Every row gives one point. The last column is the point's height on a tilted bowl or saddle (a function of degree 2), plus a little noise. Count its main directions that bend up, bend down and stay straight.

Points (16 x 4):
[[-2.0  1.7  7.2 -5.2]
 [-1.0 -3.0  1.2 -0.6]
 [-0.8  2.4  4.3 -1.8]
 [-1.7  4.1 -5.1 -5.0]
 [ 5.8 -5.2  1.6 -5.4]
 [ 0.2  2.7 -1.3 -0.9]
 [ 4.0 -3.5  3.3 -3.7]
 [-4.6 -1.1 -4.5 -4.8]
 [ 2.4  6.4  6.7 -3.3]
 [ 2.8 -1.0 -1.4 -1.8]
 [-0.8  0.9  0.4 -0.5]
 [ 0.4  1.4 -4.0 -2.7]
 [ 1.8  1.6 -3.2 -2.4]
 [ 2.7 -1.9 -2.6 -2.2]
 [ 4.2  2.7  0.6 -2.2]
 [-2.5  0.8  0.2 -1.2]]
Directions: 0 up, 2 down, 1 straight

Points (16 x 4):
[[-4.6  0.8  2.6 -3.6]
 [ 5.7  0.9 -0.8 -4.2]
 [-2.1 -3.0 -4.6  1.5]
 [ 2.9 -2.4  2.0 -1.6]
 [-1.9  3.9 -1.9 -2.2]
 [-2.9  6.0  0.9 -5.3]
 [ 2.8  2.1  5.0  2.2]
 [ 3.7  0.5 -2.6 -1.3]
 [ 4.8 -0.8  0.4 -2.7]
 [-1.4 -2.2  1.0 -1.3]
 [ 1.4  2.0  0.1 -0.2]
 [ 2.5  2.6  4.6  1.8]
 [-4.9  1.5  4.3 -3.6]
 [ 3.7  4.1 -3.2 -3.8]
 [-0.5  6.9  1.9 -4.4]
 [-5.6  1.6 -0.5 -5.2]]
Directions: 1 up, 2 down, 0 straight

Points (15 x 4):
[[-2.6  0.8  2.3 -0.5]
 [-7.0 -5.9 -1.6 -8.2]
 [ 0.4  3.0 -3.3 -1.4]
 [-2.5 -1.0  1.9 -0.4]
 [ 0.0  2.8 -6.5 -5.5]
 [ 3.4 -2.7  0.8 -0.5]
 [ 0.1 -1.0  5.4 -3.2]
 [-2.0  1.2  5.7 -3.7]
 [-1.3 -4.6 -1.8 -2.0]
 [ 3.2 -0.1 -2.1  0.3]
 [ 4.5 -1.6 -5.9 -3.9]
 [-1.7  0.1 -3.2 -0.9]
 [-4.8 -1.8  0.3 -1.9]
 [ 1.6 -0.2  3.9 -1.3]
 [ 5.2 -0.2 -0.6 -0.3]]
Directions: 0 up, 3 down, 0 straight

Points (23 x 5):
[[-1.2 -0.7  1.8 -0.4 -0.1]
 [-0.1  0.3 -0.2  4.1  1.1]
 [-2.2 -8.0  6.1  1.9  3.1]
 [-2.1  5.1 -0.8  2.5  1.0]
 [-3.3  2.6 -0.6 -2.9 -2.3]
 [-3.1 -0.2 -1.9 -0.7 -0.5]
 [ 1.3 -1.9  1.5  0.7 -0.1]
 [-0.2 -0.9  7.2 -3.2 -7.3]
 [-0.3 -1.8  2.2  7.3  4.1]
 [ 6.5  0.9  1.3  1.7 -1.5]
 [ 1.6  0.2  3.3 -1.6 -1.2]
 [ 2.5 -3.8 -4.3 -0.5 -3.6]
 [ 0.6  6.6  0.8 -0.2 -0.6]
 [ 2.4 -2.7 -0.2  1.5 -0.5]
 [-0.5  1.3  3.7  5.5  0.8]
 [ 2.6 -3.6 -4.3 -2.4 -3.0]
 [-0.7 -3.5  1.7  1.5  1.9]
 [ 1.6 -1.0 -6.9  0.2 -7.7]
 [ 0.5  0.6  4.7 -0.1 -2.7]
 [-6.2 -4.4 -1.0 -2.3 -1.2]
 [-9.0  3.1  4.9 -3.6 -5.9]
 [-1.5 -0.6 -0.7  0.6  0.7]
 [ 3.9  4.1 -1.8  2.4 -3.0]]
Directions: 1 up, 2 down, 1 straight

Points (22 x 5):
[[ 5.1  1.5 -3.5 -1.1 -2.1]
 [ 4.8 -1.7 -3.6  2.3 -0.4]
 [-2.5 -3.9 -0.5 -5.5 -4.0]
 [-3.9 -7.4  1.8 -4.4 -2.7]
 [ 4.6  1.9  4.0  5.2 -8.4]
 [-0.3  4.7  0.3  1.4  2.5]
 [ 2.0 -1.4 -1.6  1.0  2.1]
 [ 5.6  0.6 -2.6  2.4 -3.0]
 [ 0.9 -6.9  2.8 -0.1  5.7]
 [-0.1 -0.1  3.2  3.9 -0.3]
 [ 2.7 -2.5  2.7 -1.9  0.4]
 [ 0.3  1.0 -2.8 -0.6  1.4]
 [-5.8 -1.3  2.1  2.4  0.5]
 [ 0.3 -0.4  2.4  3.0  0.9]
 [ 0.4 -1.5 -2.7 -1.6  1.3]
 [ 0.9 -0.1  1.8  7.1 -3.3]
 [ 0.3  0.7 -3.2 -5.7 -2.7]
 [ 1.9  1.2 -4.1  4.2 -2.0]
 [-4.8 -2.4  0.9 -3.0 -1.8]
 [ 0.6 -1.6 -2.4  3.6  2.2]
 [ 1.5  1.6  1.8 -8.8 -4.8]
 [ 3.6 -4.2 -2.2  0.6  3.6]]
Directions: 1 up, 3 down, 0 straight

Points (39 x 7):
[[  0.2  -4.0   1.1  -3.3  -1.8   4.5   3.3]
 [  1.5  -3.2   5.2   3.5  -0.7  -2.7   1.6]
 [ -1.2  -0.2   1.4  -2.8   0.7  -1.8   2.3]
 [  4.6   4.8   1.2   1.3  -0.4  -0.4   2.3]
 [  7.6  -2.2   1.7  -0.8  -2.1   2.7   3.5]
 [  0.2   0.1  -3.4  -2.8  -2.0   1.6   2.4]
 [  2.1  -1.3  -1.3  -0.4   0.6  -4.8   2.6]
 [ -0.4  -1.2   1.9   0.0  -1.1   5.5   2.3]
 [ -0.4  -1.9   2.3  -2.3  -3.1  -1.3   2.8]
 [ -0.6   2.2  -2.4  -2.5  -1.9  -7.0   4.4]
 [ -1.1  -1.2   4.0  -0.4  -3.5   3.4   2.4]
 [ -5.3  -3.0   2.9  -6.2  -3.7  -0.5   7.2]
 [  0.8  -0.5  -0.6   2.9   2.2  -1.3   1.8]
 [ -0.8  -2.3  -3.3   3.4  -2.4   4.0   2.3]
 [ -4.3  -1.6   3.4   3.7  -2.3   1.7   3.0]
 [ -1.8   8.1   1.8   4.5   7.4   0.7  -5.1]
 [ -1.4  -4.7   0.9  -3.8  -1.3   2.5   3.1]
 [  1.5  -1.1  -8.6  -1.0  -2.1   0.4   2.0]
 [ -2.0  -2.1  -4.4  -0.8  -1.7  -4.7   2.0]
 [  6.1   4.8   0.1  -0.4   3.6   0.9   1.7]
 [  0.6  -0.8  -3.3  -4.0  -1.6   2.1   3.2]
 [  1.9   3.6  -0.5   2.7  -4.6  -9.1   8.0]
 [  4.1  -3.8   0.9   2.2  -0.8   3.1   0.9]
 [  0.3  -3.5   0.0   1.1   0.6   1.0   0.9]
 [ -0.2   4.9   6.0  -0.7   0.1   3.1  -1.6]
 [ -0.2  -1.3   4.4   0.5   6.6  -1.0   3.1]
 [  0.1   0.5   2.3  -0.8   2.7   2.5   0.8]
 [  0.6  -2.8   1.9  -4.2  -1.0  -3.4   4.2]
 [ -6.4   0.9   1.6  -0.2  -0.3  -1.5   2.8]
 [  4.7   5.0   1.6   4.1   3.2  -1.1   2.8]
 [  0.0   1.3   2.5  -2.7   0.4  -0.5   1.5]
 [  6.0   3.9   5.0  -4.1  -2.6  -0.9   5.5]
 [ -7.0   3.0  -5.5   2.3   7.5   2.5   0.0]
 [-10.6   4.2   3.9   0.2   4.5   0.4  -1.3]
 [ -1.4  -2.9  -2.5   0.4  -3.7  -2.7   1.1]
 [  3.3   0.1  -3.4  -0.4  -1.6  -0.9   2.1]
 [  3.0   5.3   4.7  -6.5   0.0   1.7   0.8]
 [  0.9  -2.0   1.8   2.3  -2.5  -3.7   1.8]
 [ -4.7  -0.8   1.1  -5.7   0.2  -1.9   4.6]]
Directions: 4 up, 1 down, 1 straight

Points (41 x 7):
[[-2.4  3.0 -7.1 -3.0  5.1  2.2  1.4]
 [ 3.2 -1.1  0.9 -1.2 -9.6 -5.3  2.1]
 [-5.0  5.6 -1.7 -0.3  3.5 -3.2  2.0]
 [-6.5  1.0 -3.0  0.4  2.5  2.6  3.0]
 [-2.1  7.3  3.2 -1.6 -3.5 -2.3  0.2]
 [ 5.2  3.3  2.4 -1.1  0.7  2.5  1.3]
 [-0.1  2.6  8.9  0.7  0.6  0.5 -0.5]
 [-7.2 -0.3  1.9  0.1  5.7 -3.6  9.7]
 [-2.0 -1.0  5.7 -2.1  3.8  1.5  2.2]
 [ 2.4  1.5 -4.9 -2.2  0.4  4.1  2.5]
 [-0.3  1.0  6.1  1.8 -2.3  1.8 -0.7]
 [ 3.0  7.3  4.3 -2.4  1.8 -2.8  3.5]
 [-1.6 -6.2 -0.4  4.3 -4.0 -4.4  2.2]
 [-4.3  5.2 -0.5  3.4 -1.3  3.1 -0.2]
 [ 1.0  6.0 -3.2 -1.0  2.9  1.9  0.3]
 [ 1.2  1.0 -6.3  1.4 -0.9 -1.9  2.0]
 [-2.9  4.2  2.9 -2.4  1.1 -0.3 -0.2]
 [ 2.8 -2.9 -1.0  0.4 -0.6 -1.1  0.6]
 [ 2.1 -4.0 -5.1  3.2  3.2  5.1  6.5]
 [-2.4  1.8 -2.1 -0.1  0.7  1.5  0.9]
 [ 2.7 -4.9  1.5 -1.9  0.6 -2.5  0.8]
 [ 5.4  3.7 -1.6  2.4  1.0 -3.7  3.2]
 [-0.1 -2.2 -1.9  1.6  0.6  4.8  2.9]
 [ 4.5  5.6 -3.0  2.3  1.7 -3.3  4.1]
 [-2.0 -1.5  3.9 -6.4 -4.9  1.2  4.4]
 [-5.1  2.0 -2.9 -0.5  6.0 -0.9  4.9]
 [ 5.8  2.9 -4.4  2.7 -2.3 -3.5  2.7]
 [-3.9 -2.3 -1.1  2.1 -1.0 -2.2  4.1]
 [ 0.9  1.3 -0.6  2.0  1.1 -3.9  2.3]
 [ 0.5 -3.7  6.4  0.3 -0.1 -0.9  1.0]
 [-5.7 -2.5  1.6 -2.2 -6.8 -2.4  5.4]
 [-2.3 -3.8 -0.6 -2.6  2.0 -5.0  3.6]
 [-2.0 -4.3  2.5  0.4  0.8 -1.3  3.0]
 [-5.1  0.2 -1.0  1.0 -1.9 -0.8  3.0]
 [ 0.2  2.4  1.6  5.3 -2.0  0.1  1.4]
 [-4.0 -2.9  0.6  2.7  0.1  0.7  3.9]
 [-3.4 -1.9 -0.6 -3.1 -2.7  2.5  2.3]
 [ 2.4  1.8 -2.4 -0.2  2.2 -2.5  2.0]
 [-5.2 -1.0 -1.5 -0.7  4.2  1.3  4.5]
 [-3.3 -1.1  1.0  1.2 -1.0  4.0  1.5]
 [-0.7 -2.7  2.8  0.9  2.9  0.8  1.7]]
Directions: 4 up, 2 down, 0 straight
